Each row of a before or after table is a point. The points were changed in one or more steps. Then noise was added and the rows were shuffled. The steps act on columns, c1 being the first. Write out the steps. A step turns or swaps two columns, mirrors them in a line or flattens them onto one, adds a multiple of one to another, or multiplies or shifts one. Angles are multiples of 10 degrees, from the lower column toward the higher: turns from -170 to 170, lines from 10 to 170 but not 90. Use the fewest steps. Two steps may share a column if one is a turn and the other turns, adds or multiplies; they go together, in the order done. Otherwise the lowest column goes first.
In the rows, 128 means zero.

Before (14 x 3):
[[104 138 143]
 [132  46 129]
 [ 93 142 120]
 [ 93 171 103]
 [102 179 142]
 [188 170  86]
 [210  57 134]
 [126 156 137]
 [249 181 115]
 [109 170 134]
 [105 181  63]
 [ 96 182 132]
 [135 184 143]
 [153 178 138]]
After (14 x 3):
[[131 138 164]
 [113 182 118]
 [138  58  49]
 [193 181 161]
 [162 182  14]
 [123 179 102]
 [132  46 119]
 [121 187 157]
 [179 166  76]
 [146 172 165]
 [115 159 126]
 [114 170 144]
 [109 139 150]
 [110 181 152]]
Steps: mirror c1 and c3 in the line at 140 degrees

Before (10 x 6):
[[ 51 170 119 149 186 176]
 [181 162 105  96 150 137]
 [ 54 113 175 115 134 124]
 [138 108 191  84 151 110]
 [105  91  65 112  94 134]
 [170 169 185 100  69 142]
 [ 80  92 115 217  54 148]
 [ 61  92  97 122  86  75]
 [154 107 121  88 134 136]
 [114 133 190 221  96  85]]
After (10 x 6):
[[ 48 170  83  75 161 136]
 [ 59  87 167 160 100  81]
 [153 110 116 151 160 127]
 [112 132 192  79  42 167]
 [ 50 109 146 132 142 173]
 [139 113 169 146 174 179]
 [164 175 130 189 104 186]
 [104  88  98 162 109  68]
 [180 164 115 136 167 109]
 [ 86  91 101 112  12 122]]
Steps: turn c3 and c6 by 70 degrees; mirror c4 and c5 in the line at 110 degrees

Before (9 x 9):
[[ 56 139 149 117 164 140 181 171 149]
 [184 141 158 147  94  59 171 157 159]
 [ 80 127 158 133 166 183 123 126 102]
 [215 187  58  23  88 181 149  89 112]
 [116 177 118  80  81  87 114  98  35]
 [ 66 111 169  48 167  99 114 143  93]
 [ 90 138 176  84  60 137 139 108  49]
 [124  78  55  81 111 123 129 138 154]
 [114 149 149 121 117 168  96 197 164]]
After (9 x 9):
[[ 68 113 170  47 166  97 114 152  94]
 [113 149 148 119 117 168  96 239 165]
 [123  77  54  79 110 124 129 144 154]
 [ 55 136 148 118 163 141 182 197 150]
 [184 141 155 147  92  59 169 174 161]
 [ 89 136 175  84  58 137 139  99  48]
 [216 186  58  24  88 181 148  67 110]
 [116 176 118  78  80  87 114  84  36]
 [ 81 126 158 135 167 183 123 125 106]]
Steps: multiply c8 by 1.6

Before (8 x 12):
[[160 187 141 149 130  63 150 147  74 159  84 168]
 [199 122 143 102 151  66 109 122  67 103  96  98]
 [ 60  98  75 141 178 139  66 117 216 186 105 161]
 [ 35  63 131 126 142 144  86  62 197 188 150 168]
 [192 137 134 152 120  75 106 121 128 121 171 109]
 [102 216 142 209 194 126 170 152  64 191  83  95]
 [ 96 110 130 114 133 157  52 103 177 240 143 142]
 [111 152  99 114 130  37  66 119  82 114 126 115]]
After (8 x 12):
[[115 149 104 111 129  37 126 196  92 108 147 109]
 [156 186 144 145 131  62 108 106 106 163 139 168]
 [ 55  96  75 141 178 138 123 188 202 178  88 161]
 [ 89 110 123 118 128 154 140 210 155 235 112 142]
 [200 122 147 108 150  63 129 154  99 104 144 106]
 [ 34  60 124 127 144 142 189 178 170 185 105 174]
 [191 133 129 152 127  73 130 156 111 117 137 111]
 [101 216 141 210 194 127 109  85  99 189 139  90]]
Steps: mirror c7 and c8 in the line at 140 degrees; flatten c9 and c11 onto the line at 150 degrees

Before (10 x 18):
[[175 130 194 150 177 147 170 125  72  68 112  68 149 172 147 147 162 151]
 [ 50 169 191 158  76 117 144  96 152  96 144  57  69 133  92 116 154 104]
 [167 122 180 136 179 179 122 145  86  71  95  79 144 147  76 135  71 132]
 [ 43 165 150 156 127 111 134 140 152 153 112 120  63 181  96 146 170 101]
 [135 144  74  93 126  83 217 100 249 168 103 142 101  88 165 106  34  90]
 [135 105  88  30 117 115 177 129 201 167 129 163 135  40 165 132 103  59]
 [167 120 210 134 147 211 172 161  96 105  64  84 114 123 123 130 127 188]
 [153 156 187 128 138 161 164 124  36  67  85 144 148 140 122 111  92 179]
 [165  73 194 181 168 186 172 103  49 116  96 106 168 134  99  97 117 160]
 [154 127  70  79 148 124 146  78 209 124 108 153  82  75 134  96 120 124]]
After (10 x 18):
[[132  55  85  26 116 114 178 129 198 169 131 155 138  38 157 138 143 108]
 [147 121 186 132 143 158 162 121  34  70  76 139 150 136 125 109  86 166]
 [ 55 155 189 154  69 115 151  96 147  95 142  65  64 132  92 125 158 106]
 [174  76 214 135 147 208 172 160  98 102  63  85 111 125 126 129  97 157]
 [179  80 197 147 177 152 174 122  69  67 108  63 149 173 151 152 138 120]
 [171  29 200 183 168 184 178 102  49 121  91 106 170 133 102  94 105 148]
 [152 110  68  84 147 129 143  78 207 121 107 144  88  73 135  98 126 128]
 [ 55 157 163 160 129 110 140 132 152 151 111 115  63 179 103 144 171  95]
 [169 131 185 140 182 178 119 142  87  68  96  85 146 145  74 132  95 158]
 [136  51  74  98 124  87 216 103 252 175 103 153 100  88 167 100  82 167]]
Steps: add -1 times c7 to c2; flatten c17 and c18 onto the line at 140 degrees

Before (9 x 24):
[[106 121 138  98 149 117 139 103 155 115 135 147  81 137 124 101 121 162
  117 149 144 119 131 123]
 [119 139  94 146  95 103 160 127 145 150 153 140 173 140 122 149 116 126
  128 161  78 102 141 128]
 [110 137 123 148  86 129 167 129 119 128 149 151 167 129 130 134 117 117
  109 145  99 103 128 153]
 [116 132 122  87 171 148 150 123 155 127 123 137  76 132 147 139 154 141
  141 124 145 122 132 129]
 [129 117 137 167 164 124 115 127  88 164 164  96 104 152 106 130 180 123
  140 152 110 131 107 140]
 [130 125 114 129  92 119 129 129 126 140 158 131 172 144 127 135 130 134
  119 128  75 111 142 176]
 [119 134 143 100 168 136 124 120 141 128 123 158  89 111 151 130 108 141
  140 121 121 112 141 120]
 [136 168 138 101 134 141 134 115 151 113 118 160  90 126 144 134 130 168
  115 131 117 114 140 126]
 [129  88 130 152 153 154 124 147  98 158 161 111 113 154 109 130 175 123
  132 170 100 150 135 118]]
After (9 x 24):
[[112 139 124  90 173 150 129 119 155 120 122 137  72 134 147 133 154 140
  141 126 147 123 130 129]
 [127  94 135 165 164 122 113 129  93 161 166  93 104 139 105 128 181 120
  143 154 112 131 110 145]
 [123 162  97 144  95 103 126 127 150 137 157 141 171 132 126 146 120 126
  128 161  79 101 142 127]
 [118 146 139 102 170 135 132 119 140 129 128 159  89 121 156 130 112 139
  138 123 120 109 143 121]
 [129  12 128 149 150 156 118 148  96 157 164 107 111 139 111 131 171 120
  130 169 101 152 137 115]
 [136 245 135 105 136 142 132 116 151 108 120 163  87 130 143 132 128 166
  114 132 116 112 142 120]
 [107 110 139  96 149 116 135 102 155 114 135 145  81 128 125 101 118 166
  115 151 144 118 131 117]
 [131 123 114 128  89 119 125 129 123 136 155 131 172 135 126 135 131 134
  117 129  74 112 143 179]
 [112 154 121 149  85 129 128 131 118 117 147 149 165 128 129 134 115 121
  112 147 101 105 128 151]]
Steps: multiply c2 by 3; flatten c7 and c10 onto the line at 110 degrees; multiply c14 by 0.4
